Rows are points. The points of each table are mixes of a few directions, plus a little noise. How many directions does each table use, and how many do they share? Where both have some left over, give the other angles between the two spaces (their principal angles), to ten degrees, smallest first.

First (4 x 2):
[[ 2.2 -3.8]
 [ 1.9 -3.4]
 [-4.1  7.2]
 [ 0.0 -0.1]]
Second (4 x 2):
[[-1.9  3.4]
 [-2.7  4.8]
 [ 3.5 -6.3]
 [ 1.1 -1.9]]
Directions: first 1, second 1, shared 1

First, 5 rows:
[[-0.9 -2.7  4.7]
 [-3.1 -3.9  0.6]
 [-1.4  1.5 -9.2]
 [ 4.3  4.0  3.0]
 [ 1.1  1.2  0.8]]
Second, 7 rows:
[[-4.3 -2.6 -7.3]
 [-0.7 -1.0  0.1]
 [ 3.4  4.4 -1.3]
 [ 2.4  2.5  1.2]
 [-0.5  0.4 -3.3]
 [ 3.7  2.5  5.6]
 [-3.9 -6.4  4.9]]
Directions: first 2, second 2, shared 2

First (5 x 4):
[[-0.5 -0.2  1.5  1.2]
 [ 2.7  1.3 -8.8 -7.2]
 [ 0.9  0.4 -2.9 -2.4]
 [-2.0 -1.0  6.5  5.3]
 [-1.1 -0.5  3.5  3.0]]
Second:
[[ 2.6 -0.5  0.7 -0.8]
 [ 4.0  2.1  3.8 -2.5]
 [-2.6 -3.5 -4.8  2.7]
 [ 0.6  4.5  5.0 -2.4]
 [-8.4  3.2 -0.2  1.8]
 [ 7.1 -2.0  0.9 -1.8]
 [-3.4 -3.8 -5.4  3.2]]
Directions: first 1, second 2, shared 0; angles 70

First (7 x 6):
[[ 4.4 -3.8 -2.3  2.9  1.3 -2.2]
 [ 4.1 -3.4 -2.1  2.7  1.2 -1.9]
 [ 4.4 -3.8 -2.3  2.9  1.4 -2.1]
 [-7.4  6.2  3.8 -4.9 -2.2  3.5]
 [ 4.0 -3.3 -2.1  2.6  1.2 -1.9]
 [-1.3  1.1  0.7 -0.9 -0.4  0.6]
 [-8.3  6.9  4.3 -5.4 -2.5  4.0]]
Second:
[[-1.2 -2.1  3.1 -0.2  2.7 -0.5]
 [ 1.7  0.2 -1.2 -3.1  1.5  1.1]
 [ 0.3  1.6  7.5  5.5 -5.6 -6.3]
 [-1.9  0.2 -4.8  4.9 -3.8  5.2]
 [ 4.2 -1.6  0.7 -8.0  4.7  3.0]
 [-3.5  2.0 -5.2  1.4  0.4 -2.5]]
Directions: first 1, second 4, shared 0; angles 90

First, 9 rows:
[[ -1.7  -1.2  -0.4  -0.4  -0.5  -0.2   0.4   0.2   0.7]
 [  2.2   1.5   0.6   0.4   0.6   0.4  -0.3  -0.4  -0.9]
 [ -7.4  -5.3  -1.8  -1.6  -2.0  -1.3   1.3   1.1   3.2]
 [ 10.0   7.3   2.4   2.2   2.9   1.7  -1.8  -1.5  -4.4]
 [  9.0   6.6   2.2   2.0   2.7   1.5  -1.6  -1.3  -3.9]
 [  1.1   0.8   0.3   0.3   0.3   0.2  -0.2  -0.1  -0.5]
 [-15.9 -11.5  -3.8  -3.5  -4.6  -2.6   2.9   2.4   6.8]
 [ -2.2  -1.5  -0.5  -0.5  -0.7  -0.4   0.5   0.4   1.0]
 [  4.7   3.3   1.1   1.1   1.5   0.8  -0.8  -0.7  -2.0]]
Second:
[[-0.1 -2.6 -2.3 -1.9 -0.2  1.6 -2.0  2.7  2.2]
 [ 2.6 -0.9 -1.2  0.3  2.3 -0.3  3.1 -4.0 -8.1]
 [ 5.5  0.0 -2.4 -2.4  2.0  3.6 -3.7  3.5  1.0]
 [-1.8 -0.8 -0.7 -0.2 -3.9  0.4 -4.8  5.0  8.3]
 [-2.8  4.0  4.5 -0.3  0.8 -0.5  0.6  0.9  5.0]
 [ 4.0  4.3  2.6  4.1  0.7 -2.2  3.1 -5.9 -8.3]
 [-9.6 -2.4  2.4 -0.4  1.3 -3.8  8.5 -5.5 -3.5]
 [ 2.2 -1.3 -2.7  0.1 -2.8  1.0 -4.6  3.5  3.3]]
Directions: first 1, second 4, shared 1

First:
[[ 1.4 -0.9 -0.2 -2.2 -0.3  2.7  1.6  2.4  4.4 -3.4 -2.1]
 [-2.5  1.2 -1.0  2.2 -4.7 -3.1  4.7  1.8 -2.3  2.9 -0.5]
 [-4.8 -1.4 -7.6  0.0  4.2  1.3  0.0  0.6 -2.4  3.9 -4.5]
 [-3.0 -1.4 -8.6  6.1 -3.4 -4.1 -0.9  5.0 -1.1  2.8 -9.3]
 [ 7.0 -2.9  6.6 -7.9 -2.2 -3.0 -2.4 -6.0 -0.8 -3.3  5.6]
 [ 3.5  1.7  5.5 -1.1  0.6 -0.6  3.2 -3.8  1.2 -2.0  6.4]
 [ 2.4  1.1  1.2  1.6  6.3  2.9 -2.2 -2.5  3.2 -2.6  2.2]
 [ 0.3  1.7  6.5 -3.5  1.2  5.1 -0.5 -0.7  1.5 -1.9  5.3]
 [-4.3  1.0 -2.3  4.8 -1.9 -0.9 -3.8  3.2 -3.4  4.0 -3.4]]
Second:
[[ -0.8   0.9  -0.6  -4.7   1.9   3.9  -0.4  -1.4   7.3   0.1  -1.0]
 [ -0.9 -10.7   5.0   1.2   4.5 -13.4  -4.2  -0.7   3.8   0.8   4.4]
 [ -0.5  -4.7   2.8   4.3   0.5  -7.0  -1.0  -0.5  -2.7  -0.6   3.1]
 [  0.0  -1.6   1.7   6.6  -2.2  -3.0   2.4  -0.4  -7.7  -2.7   3.4]
 [ -0.8   2.5  -0.6  -1.6   0.0   5.7   0.4  -2.2   4.2  -1.2  -0.3]
 [  2.2   5.8  -4.6  -3.0  -2.3   1.2  -1.8   5.9  -5.5   5.6  -6.4]
 [  1.4   4.0  -3.1  -5.7  -0.3   5.2   2.0   2.5   1.6   1.5  -3.9]
 [  0.0   2.2  -1.4   0.1  -0.4   0.3  -3.4   0.6  -0.1   2.6  -2.2]
 [  0.5   0.8  -0.2  -3.1   0.5   6.5   7.6  -1.3   2.2  -4.9   1.7]
 [ -1.2   1.3   0.8   6.0  -2.2   0.7  -1.7  -2.3  -3.4  -1.2   1.5]]
Directions: first 6, second 4, shared 1; angles 50, 50, 60

First:
[[  5.5   0.0  -0.8   4.5   5.4  -2.5   3.4  -8.3  -1.0  -2.8   8.0  -0.7]
 [  2.5  -0.2   1.4  -0.6   2.7  -1.6  -2.5  -0.4  -2.0  -3.7   1.7  -2.7]
 [ -5.4  -1.1  -0.5  -1.3  -3.6   2.6   1.7   3.1   1.7   4.1  -5.1   2.1]
 [  3.5   2.0  -0.8   1.0   0.9  -1.1  -1.0  -1.7   0.6  -0.5   3.2   0.1]
 [  1.8   3.9   1.1  -5.7  -4.0  -0.4  -9.6   9.1   0.7  -1.0  -4.2  -1.7]
 [ -2.6  -4.9   3.5  -1.5   3.5  -0.6  -1.5   1.1  -4.9  -5.1  -2.0  -5.0]
 [-10.4  -7.5   0.7   1.3  -0.1   3.4   8.7  -1.6  -1.4   3.1  -5.4   1.2]
 [  1.0   2.2  -3.4   4.1  -1.3   1.0   6.1  -5.2   3.7   4.9   3.3   5.0]
 [ -2.3  -0.8  -0.7   0.7  -1.5   1.4   2.5   0.0   1.2   2.5  -1.5   1.7]
 [  6.7   5.7  -0.3  -2.7  -1.7  -1.7  -7.8   3.7   1.5  -1.3   1.6  -0.7]]
Second (9 x 12):
[[ 2.6  0.4 -3.6 -1.0  1.7  2.5  0.0 -4.7 -4.0 -1.6 -4.0 -2.9]
 [ 3.8  0.4  2.8  2.3 -0.2 -1.9 -2.8 -3.0  2.0  4.1  2.9  3.5]
 [-2.6 -1.8  2.0  2.6 -2.2  2.7 -1.6  7.8  0.4  1.2  0.5  0.6]
 [-3.3  0.5  2.6  0.2 -1.4 -4.2  2.9  1.1  5.2  1.5  4.5  3.8]
 [ 5.4  2.8 -3.8 -4.1  1.3  2.1 -5.0 -2.0 -4.8 -3.9 -5.3 -5.2]
 [ 4.4 -1.9  3.8  4.0 -0.3  2.1 -7.0  3.0 -1.5  3.0  1.2  0.7]
 [ 3.5 -0.6 -3.2  0.5  2.9  2.3  0.9 -8.0 -3.9  0.2 -3.3 -1.7]
 [-4.8  3.6 -5.2 -3.5 -4.2  2.3  3.3  5.0  2.3  0.1 -4.1  0.2]
 [-9.3 -3.2  4.7 -0.8  2.7 -8.1  9.5  0.2  3.9 -4.7  7.6  1.1]]
Directions: first 3, second 5, shared 2; angles 40

First, 8 rows:
[[ 0.6  0.6 -2.0 -2.6  0.0  5.6 -1.2  1.3 -0.5 -1.0 -5.2  2.8 -6.2  0.2]
 [ 1.5 -5.1  0.8 -4.0  0.4  2.3 -4.7  2.4 -3.2 -3.5 -0.7  0.7 -3.6 -5.3]
 [ 0.1  1.5  2.6  8.0  0.7 -4.5  3.0  0.4 -2.0  1.0  0.8 -1.7  7.2  6.6]
 [ 2.7  4.0  0.3 -4.2  2.5  2.7  0.0  3.6  1.3 -0.7  3.5  3.0 -4.0 -2.2]
 [-7.6  4.2  0.3  8.4 -1.4 -3.3  2.8 -3.9  1.6 -0.7  4.0 -7.5  8.5  6.7]
 [ 2.7 -2.4 -0.9 -6.1  0.1  1.9 -1.9  1.0  0.4  0.3 -0.8  2.9 -4.8 -5.6]
 [-3.9  2.2 -1.9  4.3 -2.2 -1.1  6.4 -1.1 -0.9  5.1 -0.8 -4.2  7.7  0.2]
 [ 3.8 -5.0  0.8 -3.8 -0.1 -3.6 -4.5 -3.9  3.4 -0.6 -0.7  3.9 -4.6 -0.5]]
Second (9 x 14):
[[ -1.2  -2.1  -3.6  -4.7  -2.8   2.4   6.7   3.7  -4.3   8.2  -1.0  -2.9
    5.8 -14.3]
 [  1.1  -6.8  -0.9  -1.9  -1.7   1.6  -5.1  -2.4  -1.2  -2.2  -7.7   2.4
   -5.7   0.4]
 [  0.1   0.1  -0.3  -0.8   0.4   2.4  -3.2  -0.7   0.9  -3.1  -2.4   1.8
   -5.1   2.7]
 [  1.5  -2.3   2.5   3.5   0.8  -3.7  -5.0  -3.7   1.8  -4.3  -1.2   1.8
   -2.4   8.4]
 [ -1.0   5.3   1.0   1.4   1.5  -1.2   2.5   1.2   1.6   0.2   6.3  -1.5
    3.0   1.1]
 [  1.1   3.8   1.2   5.3   1.1  -2.6   4.5   1.2  -0.5   2.8   0.7   0.3
    4.9   5.2]
 [  0.3  -3.4   3.7   2.2   0.8  -6.6  -6.0  -4.8   3.2  -5.1   4.3  -0.6
   -0.2   5.3]
 [ -1.3   6.7  -3.8  -2.9   0.3   8.2   5.4   5.5  -1.6   3.2  -1.5   0.4
   -1.5  -4.4]
 [ -1.0  -1.1  -0.3  -2.1  -0.4  -0.4  -0.1   0.0   0.0   0.3   2.4  -1.6
    1.2  -4.3]]
Directions: first 6, second 4, shared 4
